Every row gives one point. Each copy is the shape, with its points in the same order, turned, moved and blurred by noise. Say if it was mirrored as well.
(in the rows, 128 means zero)

Shape (6 x 2):
[[ 91 167]
 [179  72]
 [ 80 138]
 [155 144]
 [138 104]
 [166  58]]
Copy 1:
[[ 33 112]
 [155 157]
 [ 53  92]
 [ 78 163]
 [107 130]
 [163 139]]
Copy 1 is: only turned
Copy 2, 6 rows:
[[116  83]
 [143 209]
 [146  91]
 [100 153]
 [141 154]
 [161 195]]
Copy 2 is: only turned

Shape, 5 rows:
[[131 133]
 [ 78 108]
 [155 222]
 [116 146]
 [ 81 118]]
Copy 1:
[[126 128]
 [ 77 157]
 [211 169]
 [130 151]
 [ 89 162]]
Copy 1 is: only turned
Copy 2, 5 rows:
[[115 115]
 [ 68 157]
 [128  25]
 [103 107]
 [ 70 141]]
Copy 2 is: mirrored

Shape, 7 rows:
[[166 110 128]
 [ 95 207 148]
 [139  78  97]
 [112  99 162]
 [181 133  34]
 [125  90 128]
 [ 86 161 157]]
Copy 1:
[[164 158 152]
 [109 104  59]
 [197 190 134]
 [126 196 117]
 [249 113 134]
 [163 193 125]
 [112 152  70]]
Copy 1 is: mirrored
Copy 2 (7 x 3):
[[160 150 131]
 [ 65 104 195]
 [154 122  81]
 [161  87 141]
 [ 96 194  64]
 [153 101 110]
 [104  79 176]]
Copy 2 is: only turned
Copy 3, 7 rows:
[[154 134 151]
 [124 201  62]
 [118  96 163]
 [110 170 165]
 [181  67  98]
 [110 141 156]
 [ 97 194  96]]
Copy 3 is: only turned
Copy 4 (7 x 3):
[[141  88 128]
 [ 95 190  79]
 [125  92 181]
 [165 142 151]
 [ 55  47 134]
 [146 112 162]
 [122 177 115]]
Copy 4 is: only turned

Shape (7 x 4):
[[ 77 132 136 137]
 [142 134  84 157]
 [146 158 163 157]
 [183 155 120 151]
 [103 138  32 103]
 [142 136 129  75]
 [160 121 128 149]]
Copy 1, 7 rows:
[[140  80 151 134]
 [140 149 118 171]
 [ 78 133 147 127]
 [101 181 130 144]
 [218 146 149 180]
 [159 156 159  90]
 [113 148 110 130]]
Copy 1 is: mirrored
Copy 2 (7 x 4):
[[ 96  93 126 170]
 [ 80 129 171 108]
 [109 152  94 124]
 [105 157 133  79]
 [ 68  49 195  94]
 [146  81 126  97]
 [122 147 148 114]]
Copy 2 is: mirrored
Copy 3:
[[106  74 138 132]
 [ 79 155 152 116]
 [147 137 155 153]
 [116 184 142 144]
 [  7 128 108 128]
 [109 137  70 147]
 [121 151 139 106]]
Copy 3 is: mirrored

Shape, 10 rows:
[[104  68 135  98  12  72]
 [ 85 131 121 148 165 181]
 [ 78 165 137 108 123 160]
 [ 96  86 117 160 128 150]
 [201 160 145 130 162 139]
 [ 87  84 163 161 155 174]
 [105 156 168 172 107 167]
 [ 96  75 116  97 146 181]
 [152 164 166 120 156  28]
 [146 132  49  99 105 111]]
Copy 1:
[[142  88  63  34 174 194]
 [133  99 175 186 108 140]
 [ 98 107 118 180 134 151]
 [151  90 167 125 114 156]
 [140 159 110 139  77  59]
 [149  64 185 149 133 116]
 [ 72  95 154 132 118 114]
 [184  65 131 172 116 153]
 [143 217 109 106 177  89]
 [163 160  87 122  76 190]]
Copy 1 is: mirrored
Copy 2 (10 x 6):
[[ 70  85 139  12  98 125]
 [ 82 179 112 175 191 137]
 [ 78 180  86 146 129 118]
 [ 85 129 136 126 195 142]
 [152 120 147 209 104 126]
 [104 173 155 140 205 113]
 [ 78 189 165 151 130 137]
 [132 144  91 107 203 131]
 [ 87  72 141 176  74  35]
 [ 94  74  69 133 114 167]]
Copy 2 is: only turned
Copy 3:
[[127 146  55  80 173  12]
 [187 155  72 139  64 175]
 [156 165  54 172 120 149]
 [177 140  90  92  73 118]
 [147 132 187 144 148 177]
 [174 185 102 124  50 123]
 [182 146 107 181  94 108]
 [175 177  75  79 111 162]
 [ 42 121 143 143 132 134]
 [150 100  79  75 182 149]]
Copy 3 is: only turned

Shape, 12 rows:
[[ 97 112 171  96 103 158 120 147]
 [ 64 167 153 216  91 120 132 138]
 [179  97 177 170 153  94 168 108]
 [ 75 194  80 145 105 145 133 173]
 [176  85  91 134  88 116  35 180]
 [161 171  54  86  94 129 121  84]
 [125 113  83 106 182 133  55  81]
 [148 124 179 199 159 189 132 120]
 [171  88  93 139 122 180 169 163]
 [137 111 160 102 198 132 162 131]
 [ 74 189 167 140 147 115  54  78]
 [ 82 144  89 126 127 155  97 103]]
Copy 1 (12 x 8):
[[133 158 173  82  90 121  91 118]
 [149  37 127 126 106 173  94  81]
 [139 106 154 135 145 106 212 124]
 [156 128  80 131 140 202  52 120]
 [ 62 173 146 209 153  93  66 118]
 [128 156  32 133 156  91  95 181]
 [ 51 186  79  98 184  98 117  92]
 [121 135 116 134  74 145 192  49]
 [108 183 125 163 108 172 162 162]
 [142 176 144  76 162 131 185 100]
 [127  93  82  77 156  92  84  38]
 [ 99 136  73  91 139 148  82 113]]
Copy 1 is: mirrored
Copy 2:
[[155 107 110 126 142 110  46 164]
 [ 97  43  77 162 136 108  75  57]
 [137 123 119 190 179 162 165 134]
 [ 61  74  73 116  63 113  58 115]
 [ 83 212  67 200 118 147  23 150]
 [ 92 191 111  85  64 176  96 110]
 [104 220 154 146  86  79  89 113]
 [ 81  87 178 184 175 129  89 123]
 [ 42 141 111 116 168 152 100 184]
 [126 120 147 148 125 103 147 189]
 [153 115 161 166  65  84  64  55]
 [ 92 143 123 104  97  93  65 104]]
Copy 2 is: only turned

Shape:
[[100 148 155 147  84  85 179  75]
 [ 99  64 138 115 119 145  72 113]
 [ 90 173  73 150  90 137 112 170]
 [138  70 132  99 165  51 105  90]
 [178 133 178 146 117 110 166 147]
 [190  75 151  94  87  83 138  83]
 [195  98 128 167  92 136  65 150]
 [130 149 144 164 172  72 170 166]
 [133  78 104 113 155 140  92  80]
 [135  62 118  95 166 125 138 141]
 [120 145 190  62 167 108 184 108]]
Copy 1:
[[179  87 158 188 109 183 144 159]
 [ 79  96 117  97 111 163 145  84]
 [124 204 177 153  98 136 112 114]
 [183  73  96 107 102 155 184  56]
 [176  89 101 178 128 108  87 126]
 [168  33 103 131  61 113 146 119]
 [118 132  65 109  66 117  78 116]
 [206 145 104 193 158 136 123  84]
 [122 104 104  77 120 139 179 108]
 [124  95 106 133 140  96 175  65]
 [193  47 170 150 186 121 135 100]]
Copy 1 is: only turned
Copy 2:
[[ 91  94  74 161 167 160 139 161]
 [180 152  99 170 115 106 151  92]
 [113 140  53  59 110 126  96 115]
 [177 119 138 184  62 164 164 144]
 [105  70 155 155 134 165  87 115]
 [174  41 123 203  94 112 121 136]
 [173 130 130 147  93  89  40  91]
 [100 113 156 105 104 211 108 133]
 [199 143 132 149 111 110 147 142]
 [195 104 150 136 107 153 160  99]
 [ 90  70 162 151 121 151 198 128]]
Copy 2 is: mirrored
Copy 3:
[[ 92  74 103 102 135  89  75 128]
 [146 104 148 134  51 179 132 118]
 [178  99 174  78 162 176  64  94]
 [131 106 135  85  75 113 197 162]
 [172 147  80 127 138  93  95 153]
 [156 115 130 124  58  49 126 155]
 [249 100 129 146  94 133 120 118]
 [152 140  81  66 181 136 132 149]
 [138 117 160 130  77 139 174  92]
 [145 175 135  92  77 139 156 121]
 [ 70 177 126 128 141 106 122 180]]
Copy 3 is: only turned
Copy 4, 11 rows:
[[ 81 127 179 213 115  92 121 162]
 [ 78  75 129  83 114 100  77  96]
 [111 168  89 115  68  77 153 163]
 [112  29 151 162 113 131 128  90]
 [115 141 197 134 158 120 177 140]
 [137  62 225 149 114  75 129  88]
 [108 128 190  48  74 113 151 114]
 [103 135 127 173 144 154 196 143]
 [130  74 135 115  93 129  83  90]
 [128  87 112 117 147 120 134  68]
 [140  78 139 177 209  93 130 157]]
Copy 4 is: only turned

Shape, 13 rows:
[[141 174 128 143 177 180  55  97  64]
 [ 90 115 214  87 177 172  95 193  62]
 [157 167 142 193 131 145  90 174 175]
 [161 145 160 104 172 160 146 122 164]
 [153 141 122 133 155  93 138 113 157]
 [157 148 116 117 106  84  83 195 148]
 [ 87 146 123 121  95 128 145 193  74]
 [191  85 101 116 135 150 139 178 128]
 [142 126 131  71 116 139 118  89 138]
 [142 175 138 113  92  64 167  94 126]
 [126  87 107 160 132  96 146 167 157]
 [194  90 142 129 139 155 103  87  99]
 [ 84 157 100 132 173 145 129 209 147]]
Copy 1 (13 x 9):
[[200  39  79 103 134 120 100 215 118]
 [107  82 159 147 104  99 115 249 180]
 [197 100 169  86 163 174 128 122 175]
 [123  63 110 136 119 148 195 132 137]
 [134  87 119 119 150 144 143  93  91]
 [156 166 163 136 195 136 116 131 138]
 [121 165 139 109 116 152 106 199 108]
 [155 143 134 114 124  75 185 129 117]
 [140 112  67 171 119 134 140 125 124]
 [128 116 120 159 139 191 115 103  48]
 [117 134 152  75 133 116 129  84 136]
 [204  81 107 141  92  83 141 121 100]
 [ 96 129 129  60 162 147 135 160 149]]
Copy 1 is: mirrored
Copy 2 (13 x 9):
[[134  81  62 138 125 193 133 129  49]
 [210 137 153 160  80 134 150  58  26]
 [163  98 104 169 116 162 151 116 194]
 [161  96 133 134 180 130 100  69 131]
 [125 133  93 124 150 104  88 101 155]
 [173 191 115 158 114 157  93 135 162]
 [173 150 164 112  67 102 123 165 103]
 [203 171 115 141 188  92 138 144 124]
 [130 152 140  92 175 152  96  99 110]
 [138 139 111  52 110 116  40 111 159]
 [140 173 106 137 129  76 142 126 174]
 [172 139  73  82 195 147 145  94  94]
 [144 125 167 204 102 100 121 145 132]]
Copy 2 is: mirrored
Copy 3, 13 rows:
[[113 182 154 154 186 102 129  43 117]
 [109 245 134  61 104 150 114  90 115]
 [197 102 184 120 120 122  82  77 144]
 [ 95  96 180  95 127 161 119 114 119]
 [136  85 166 112 157 133 147 145 152]
 [174 118 166  81 113 115 138  98 224]
 [150 179 124 127  68  87 153 134 162]
 [123  86 148  51  92  72 155  87 140]
 [ 82  98 119 126 130 147 169 102 164]
 [142 100 153 154 116 155 211 156 179]
 [175  94 120  71 115  91 134 154 150]
 [117 106 122 101 152 124 183  54  98]
 [135 156 171  92 106  69  67 151 168]]
Copy 3 is: mirrored
Copy 4, 13 rows:
[[103 117 146 207 167 175 145 105 185]
 [147 138 147 174 112 123 138 241 217]
 [205  86 185 140 141 152 127 125  98]
 [129 124 204 160 105  84 174 132 130]
 [135 105 144 150 134  82 179 116  88]
 [211  88 106 176 107  94 115 129  99]
 [186 175  82 120 135 102 113 160 159]
 [159  99 133 113  45 112 139 124 136]
 [ 95 140 145 186 101  69 127 120 115]
 [138 176 103 165 139  66 175 118  51]
 [160  79 117  91 111  85 139 150  92]
 [ 76 107 143 164  74 159 141 128 117]
 [202  95 146 109 157  68 140 141 185]]
Copy 4 is: mirrored

Shape, 14 rows:
[[ 98  84 170  70 192  86 137 111 148 169 167]
 [227  98 142 121 201 114 161  97 219 175 106]
 [136 147 126 121  92 158 148  99 166 143 146]
 [141 120 154 123 137 117 152 218 135 130 123]
 [126  23 174 116 108  81 223 216 167 164 139]
 [152 165 142 107 130 105 209 107 117 158 116]
 [162 114 163 176 110 122 157 129  71  58 125]
 [156 112 130 117  73 131 101 119  77 158 110]
 [171 163  41  91 128 156 145 119 111 222 125]
 [ 75 131 134 169 177 118 162 139  86  97 123]
 [101 115  89  29 119 118 100  84 187  88 100]
 [ 91 118  88 170 180  66 125 123 174 100  50]
 [102 115  82  50 179 123 101 100 142  52 175]
 [132 121 131 109 128 194 110  86  60 110  98]]
Copy 1 (14 x 11):
[[133 185  68  65 168 118 120 168 117 124  44]
 [148 132 185   7 122  83 187 208 161 151  54]
 [142 135 161  75 173 106 144 110 127 156 151]
 [145 205 138 121  78 141 185 111 122 128 101]
 [137 186  82  66 127 199 239  83 171  88  51]
 [188 142 143 106 176  69 189 121 115 138  82]
 [210 124 157 146  87 116 139 106 120  60 124]
 [156  99 104 135 107 114 132  95 127 175 113]
 [ 95  96 164 125 160  83 175 139  81 231 100]
 [160 183 144 181 151 104 137 157 119  71 104]
 [ 71 161 147  68 153  38  78  82 164 132  87]
 [ 91 182 142 140 119  37 165 187 204  85 114]
 [ 68 157 138  78 134  69  55 122  75  83  87]
 [159 111 167 170 133 108  75 111 128 151  91]]
Copy 1 is: mirrored
Copy 2, 14 rows:
[[131 183 171 135 142  97 177 151 199 135 156]
 [123 114 229 136 155 180 203  96 106 163 192]
 [128 126 118 143 126 170 106 125 134  97 165]
 [141 184 123 122  92 124 132  63 112 175 104]
 [ 96 205  92 193  77  82 217  60 132 186 158]
 [ 64 172 159 127 130 160 141  83 125  78 129]
 [169 143 116 137 137 109 151  59  86  59  56]
 [120 111 136 104  83  74 104 106 104  79 139]
 [ 58 115 137  20 125 158 115 111 122 109 190]
 [126 185 106 108 177 115 147 137 106 123  47]
 [129  71 155 124  73 164 134 176 213 129  98]
 [ 86  97 152 149 166 141 148 156 106 193  42]
 [175 103 127  84 143 156 155 150 229 123  73]
 [174 124 128  69 105 127 130 166  94  48 106]]
Copy 2 is: only turned

Shape (15 x 12):
[[167  67  85 129 104  82 159  98 155 123  82 202]
 [ 83 127 130 122 136 130 124 157 120 168 160 138]
 [150 150  81  95  99 164 105 121 164  68 185 109]
 [139  90  73 118 166  53  83 140 122  93 128 115]
 [115  91 182 134  94 137  92  70 102 121 122 174]
 [159  53 173 116 148 162  96 144 160 108 138  89]
 [168 129 177  95 188  74 187 156  85 113 109  86]
 [127  84  92  50 124 105 181 116 187  78 164  84]
 [ 73 119 109  57  90 110 115 100 156  82  82 137]
 [169 154 185 149 121 106 161 130 153 120  91 123]
 [153 120 134  86  87  71 149 104 122 136 126 120]
 [185 131 179 149 133 170 156 129 114 149 196 129]
 [123 100 142 145 100 124  94 188 112 130 107 185]
 [127 153 171  75 110 165 111 146 173 146  88 170]
 [ 76 145 106  98 118 139 135 146  73 171 120  99]]
Copy 1, 15 rows:
[[ 70 150 118 182  91  94  90 166 106 171  99  77]
 [105 142 153  86 165 139 103 125 152 107 117 159]
 [112  96  36  79 110 116 135 136 147  81 166 109]
 [140  64 150 130  95 128  70 142 163 110 109  73]
 [127 161  97 175 103 167  85 122 121 145 141 192]
 [135 102 122 153 163 172 101 105  95 102 203  99]
 [146  64 218 150 132  73 158 104 133 149 170 136]
 [ 85  48  87 104 156  50  89 122  95 113 157 101]
 [ 94  64  57 138 155 119  87 159 151 180 114 152]
 [123 120 138 178 136 120 197 116 109 134 123 136]
 [ 77  99 126 171 115  78 115 107 151 124 127 149]
 [118 177 151 116 115 119 160  95 104  75 193 153]
 [104 162 135 123 128 185 113 103 162 169 113 108]
 [ 55 122 106 134 163 181 168 151 131 163 147 161]
 [116 135 145 104 183 100 104 139 213 128 135 175]]
Copy 1 is: only turned
Copy 2:
[[149  77  92 106  92 140 122  66 224 144 150  61]
 [135 117 129 139 147 138 141 126 105 158  81 132]
 [126 176  79 163 100  85  63 113 133 119 149 152]
 [184 151 138 114  84 145 125  42 157 188 142 165]
 [174  69 124 138  76 100 158 170 138 142 159  88]
 [214 111 152 159 126 137  66 161 164 133 142 157]
 [155 169 143 102 103 249 144 155 182 144 138 161]
 [160 157  27 115 151 143  85 104 187 138 158 183]
 [150  85  61 135  90 113 170  87 154 100 145 181]
 [139 144 155 125 107 154 151 157 210  89 126 113]
 [145 144  90 157 119 163 167 118 185 149 167 115]
 [136 163 146 151 132 151  76 207 139 151 127  76]
 [115  61 175 157  88 133 126 114 156 160 105 123]
 [150  82 101 192  88 146 132 147 159  76  75 121]
 [120 119 126 145 150 172 165  98  73 127 129 135]]
Copy 2 is: only turned
Copy 3 (15 x 12):
[[154 148  95 155 215 173  74 137 154 163 190 149]
 [131  97 138 123 111 124 114  88 115 158  97 137]
 [141  73  74 103 110 109 148 189 139  96 154 102]
 [136  86  87 155 171 118 155  77 215 140 158 121]
 [ 72 134 191 115 164 138  95 128 126 110 171 137]
 [103 135 132 101 101 165 105 126 204 115 128  55]
 [227 154 162 127 114 166 151  50 189  94 139 123]
 [196  88  92 123 174 171 150 178 178 106  86  91]
 [132 103 113 165 198 111  94 150 145  58 104 141]
 [175 187 123 106 137 147 109  79 114  91 166  97]
 [166 115 136 165 166 177 142 112 117 103 157 118]
 [149 140 160  63  63 170 138 122 113 151 169 105]
 [120 100 135 138 127 116  41  76 135 146 171 119]
 [117 141 100 121 107 154  49 113 106  66 121 144]
 [151 110 162 187  94  99 131 105 114 133  91 149]]
Copy 3 is: mirrored

Shape:
[[143  99 198  84 119  98 136 111 129 104 131 150]
 [126  97 122 146 134  95 161 111 215 159 128 133]
 [130 135 141 100 166 115 168 113 162 184 149 147]
 [135 115 126 139 125 167 166 109 152 112 115 158]
 [143  91 114  82 123 119 160 116 129 133 148 160]
 [153 209 120 123 115 101 145 108 186 138 133 161]
 [157  88 125 139 129 100 132 101 141 111 151 159]
 [157 114 107 141 147 103 158  92 145 104 123 122]
 [120  85 111 139 138 106 125 181 127 109 134  99]
 [117  90 126  93 146  91 124 140 144  99  95 138]
 [152 225 217  69 113 132   7 125 144 124 147 117]
 [153 141 150 147 144  99 148 117 121 124  85 154]
 [131  85 110 139 145 109 152 109 123 105 116 147]
 [149 105 125  79 116 119 169 151 120 117 133  79]
 [ 49 106 106 137 115 115 148 102 118 168 127  88]
 [158 138 112 137 120 112 131 118 163 143  19 154]
 [135 228 134 123 118 120 173 120 152 113 128 152]
 [145 124 129 145  99  97 151 142 112 118 147 142]]
Copy 1, 18 rows:
[[163 120  74 143 132 147  71  80 141 147 100 144]
 [ 84 141 141 187  90 172  73 118 126  91 105 107]
 [119 136 165 112 127 180  60 101 153 108 132 117]
 [ 74 115 124 148 125 102  93 107 160 122 113 130]
 [126  92 132 138 104 147  83  96 145 160 130 100]
 [ 89 101 127 161 156 190 117  90 138  72 162 152]
 [133 103 110 146  74 126  96  92 129 121 125 122]
 [111 122  97 149  88 130  90 138 143 107 154 115]
 [129 121 113 120 108 126 116 142  77 140  98  68]
 [113 141  85 139 114 143  70 106  92 166 128 104]
 [153  97  72  72 197 222 146 113  97 116  82 247]
 [136 147 107 149 139 113  90 102 127 107 159 138]
 [112 132 107 143  88 107  93 107 131 144 139 101]
 [151  91 104 134 144 154  92 160 138 159 123  83]
 [112 193 154 130 102 162 148 133 169 160 109  79]
 [ 82 153 119 199 154 120  87 135  97 137 174 167]
 [ 93 105 105 133 184 166 129 100 162  74 174 129]
 [149 102 120 149 130 129 139 101 125 118 134  97]]
Copy 1 is: mirrored
Copy 2 (18 x 12):
[[155  78 122  71 105 128 183 162 116 143  95 134]
 [173 196 109  97 143 125 133 129  78 110  99 112]
 [106 163 121 126 131 151 155 137  84 119  76 156]
 [170 138 127 142 117 137 149 104 103 117 148 130]
 [147 122 109 113 151 159 148 149 130 157 119 160]
 [114 135 167  85 183 145 149  98  68  62 128 133]
 [157 107  81  93 142 146 123 150 103 125 135 120]
 [165 138 123  98 130 158 107 140 127  98 132 122]
 [120 143 103 105 124 101 107 138 162 154 133  83]
 [143 131 145  74 108 121 112 138 126 170 125 120]
 [ 59  32 221  95 141 112 214 173  66 106 129  47]
 [124 122 130  85  97 115 122 137  99  83 137 155]
 [159 124  98 106 114 137 103 133 127 135 135 136]
 [135 138 145 116 152 132 150 155 195 133 105 127]
 [157 137 148 161 150  95  66 130 111 144  61 124]
 [160 170 166  90 106  85 121 149  69  88 180 155]
 [115 112 170 103 154 141 152  73 105  60 122 146]
 [129  98  99 101 161 106 127 123 140 106 125 131]]
Copy 2 is: mirrored
